Rows are points. Each copy is the shape, with its points in the same order, stretched, turned, moved and blurred by noise. Some copies are also mirrored. Which?

Shape:
-.16 .45 .37
.05 -.10 -.18
-.35 .15 .47
-.01 .02 .15
.40 -.28 -.11
.18 -.18 -.26
Copy 1 (6 x 3):
.20 -.02 .87
-.08 -.06 -.08
.41 .31 .60
.18 .01 .23
.15 -.26 -.34
-.15 -.17 -.21
Copy 1 is: mirrored
Copy 2 (6 x 3):
.33 .69 .11
.11 -.06 -.22
-.01 .73 .04
.10 .19 .04
.07 -.41 .04
.06 -.29 -.21
Copy 2 is: only turned
Copy 3, 6 rows:
.00 -.14 .40
.00 .07 -.26
-.31 -.40 .33
-.15 .02 .03
-.09 .49 -.42
.02 .24 -.43
Copy 3 is: mirrored
Copy 4 (6 x 3):
.29 .65 -.01
-.19 -.08 -.10
.00 .61 .34
.05 .17 .11
-.01 -.46 -.05
-.17 -.24 -.12
Copy 4 is: only turned

Shape, 7 rows:
.06 -.18 .10 .13
.16 -.40 -.04 .19
.35 -.12 .00 .04
.82 .24 .20 -.59
-.16 -.41 .07 .02
.26 .04 -.28 -.20
.05 .12 -.10 .31
Copy 1:
-.10 .06 .18 .22
-.08 -.17 .33 .26
.06 -.01 .31 -.04
.01 .16 .29 -.94
-.30 -.11 .07 .32
.17 -.18 .03 -.18
.25 .09 .14 .27
Copy 1 is: only turned
Copy 2 (7 x 4):
-.01 -.07 .21 -.01
.01 .13 .33 -.01
.15 .18 .07 -.08
.51 .09 -.56 -.51
-.10 -.14 .31 -.16
-.09 .26 -.16 -.21
-.08 .09 -.01 .21
Copy 2 is: mirrored
Copy 3 (7 x 4):
-.15 -.07 .09 .23
-.24 -.17 -.14 .44
-.01 .10 -.09 .35
.73 .44 .02 .44
-.11 -.44 .15 .24
.24 .03 -.35 .00
-.23 .18 -.12 -.10
Copy 3 is: only turned
Copy 4:
.01 -.12 -.17 .10
.13 -.15 -.36 .07
.28 -.09 -.08 .14
.77 -.07 .64 .01
-.13 -.34 -.33 -.01
.21 .12 -.01 -.16
-.09 .12 -.14 .15
Copy 4 is: only turned

Shape (8 x 4):
-.78 .43 .56 .34
.04 .05 .15 -.06
-.07 .04 .36 .05
-.20 -.09 -.58 .13
.09 -.40 -.13 .12
-.01 .23 -.06 -.06
.11 -.57 -.15 -.15
-.17 -.13 -.40 -.28
Copy 1, 8 rows:
-.53 -.51 .62 -.63
.09 -.10 -.01 -.13
.05 -.31 .08 -.29
-.24 -.25 .07 .41
.08 -.45 -.17 .19
.02 .04 .10 -.01
.06 -.37 -.48 .14
-.19 -.01 -.27 .11
Copy 1 is: only turned
Copy 2 (8 x 4):
-.45 .70 .01 -.27
.02 -.04 .05 .09
-.23 -.02 .16 .04
.46 -.10 -.65 -.25
.05 -.45 -.20 -.19
.24 .12 -.04 .01
.02 -.52 -.39 .06
.32 .01 -.67 .18
Copy 2 is: mirrored
Copy 3 (8 x 4):
-.81 .11 -.32 .03
-.11 .11 .17 .10
-.32 .19 .15 .14
.15 -.34 -.16 .32
-.01 -.11 .25 .46
-.01 .05 -.02 .05
.03 -.24 .42 .34
.10 -.37 .10 .05
Copy 3 is: only turned

Shape (12 x 6):
.00 .08 .20 -.07 -.41 -.33
-.19 .30 -.50 .24 -.01 -.11
.25 -.06 -.13 -.46 .35 -.42
.36 .19 -.43 .07 .17 -.22
-.17 -.04 -.41 -.24 -.73 .14
-.03 -.19 .13 .45 .01 .24
-.06 .16 -.01 .04 -.09 -.16
-.30 .37 -.33 .60 -.16 .16
-.02 -.29 .34 -.07 .08 -.01
-.66 -.24 -.08 -.24 .07 .04
.15 .37 .04 -.20 -.14 .07
.18 -.02 -.09 -.46 .30 .40
Copy 1 (12 x 6):
-.34 .03 .16 -.04 -.30 .10
-.03 -.15 -.19 -.18 .20 .78
.15 -.58 -.25 -.02 -.21 -.39
.29 -.40 -.37 .08 -.31 .41
-.04 .23 .57 -.86 -.23 .60
.48 -.07 .13 .28 .36 .21
-.12 .02 -.03 .03 .05 .19
-.02 .17 -.19 -.02 .49 .92
.21 -.14 .17 .20 .25 -.33
-.09 -.09 .38 -.46 .86 -.19
.09 .24 -.23 -.05 -.21 .14
.67 -.04 -.15 -.21 .11 -.29
Copy 1 is: only turned
Copy 2:
-.03 .26 -.21 .29 .11 .18
-.32 -.23 .26 .28 .26 .44
.35 -.46 -.33 -.04 .38 -.02
.17 -.16 .16 .02 .56 .24
-.42 .22 -.05 -.07 -.02 .64
-.03 .20 .41 .10 -.14 -.28
-.15 .00 -.02 .22 .19 .08
-.56 .07 .51 .36 .13 .27
.13 .01 -.08 .04 -.13 -.39
-.37 -.47 -.15 .19 -.41 .00
-.35 .20 -.12 -.07 .51 -.05
-.22 -.15 -.10 -.47 .33 -.39
Copy 2 is: only turned
Copy 3, 12 rows:
.20 -.07 -.10 -.17 .13 -.26
.04 .12 .18 .30 -.26 -.65
-.41 -.21 -.28 .34 .11 .04
-.31 .02 .24 .20 .10 -.38
.82 -.27 .08 .41 -.11 -.33
.07 .15 .26 -.24 -.25 .10
.05 .10 -.03 .03 -.04 -.27
.23 .41 .37 .03 -.38 -.63
.02 -.02 -.18 -.09 -.11 .35
.29 -.13 -.41 .45 -.60 .05
.23 .30 -.03 .21 .15 -.07
.09 .15 -.11 .61 -.09 .53
Copy 3 is: only turned
Copy 4:
.35 -.09 .19 .19 -.46 -.22
-.25 .07 -.12 -.37 -.29 -.13
-.21 -.26 .54 -.04 .19 -.53
-.45 .06 .02 -.15 -.01 -.54
.28 -.47 -.15 -.11 -.49 .03
.26 .18 -.25 .25 -.06 -.04
-.02 .00 .05 .01 -.24 -.24
-.05 .34 -.40 -.32 -.43 .07
.27 -.02 .23 .32 .15 -.08
.34 -.16 .32 -.21 .05 .27
-.36 -.05 .20 .08 -.32 -.08
-.47 -.30 .13 .11 .32 -.03
Copy 4 is: mirrored
